Every row gives one point. Examples show where two turns around zero, p and q, send a point. Where does a point land after both, in the order given? Backwards means that the second turn is done in reverse. Each puzzle has new turns, and all numbers are rounded.
In the rows, 100 means zero.

Turn p:
103, 97, 50 -> 123, 89, 57
132, 98, 131 -> 112, 128, 133
113, 101, 120 -> 101, 114, 119
104, 109, 125 -> 88, 114, 119
82, 71, 63 -> 119, 60, 76
65, 124, 111 -> 57, 94, 95
Turn q:
93, 103, 121 -> 100, 111, 120
111, 86, 103 -> 112, 87, 104
130, 79, 96 -> 128, 77, 94
117, 152, 101 -> 113, 148, 77
49, 80, 81 -> 47, 78, 108
Where do these land?
p, then q: 121, 92, 125 -> 118, 123, 116
q, then p: 128, 76, 70 -> 144, 83, 92
q, then p: 87, 149, 75 -> 73, 102, 50
p, then q: 90, 93, 99 -> 99, 89, 106
p, then q: 73, 90, 131 -> 88, 94, 140

Turn p:
97, 122, 108, 123 -> 108, 129, 113, 100
103, 88, 65, 95 -> 78, 96, 71, 92
119, 136, 128, 87 -> 141, 103, 120, 77
98, 122, 147, 138 -> 131, 134, 138, 124
105, 61, 81, 90 -> 83, 75, 71, 115
119, 103, 90, 64 -> 110, 74, 85, 73
60, 68, 82, 103 -> 51, 89, 102, 120
Turn q:
145, 118, 102, 68 -> 109, 94, 99, 43
56, 118, 125, 109 -> 58, 122, 111, 124
116, 41, 108, 128 -> 150, 87, 132, 129
117, 104, 107, 89 -> 104, 99, 106, 79
76, 113, 88, 96 -> 78, 99, 83, 110
126, 126, 85, 103 -> 111, 116, 76, 74
64, 80, 86, 107 -> 90, 84, 94, 139
Where do these land?
q, then p: 143, 84, 136, 143 -> 170, 109, 107, 84
p, then q backwards: 78, 116, 113, 85 -> 107, 91, 127, 84
p, then q: 65, 71, 112, 120 -> 94, 130, 113, 139
q, then p: 80, 106, 136, 90 -> 96, 99, 142, 108
p, then q backwards: 109, 93, 72, 82 -> 101, 116, 77, 78
q, then p: 103, 106, 69, 81 -> 77, 86, 76, 97
q, then p backwards: 122, 125, 62, 100 -> 139, 106, 69, 94
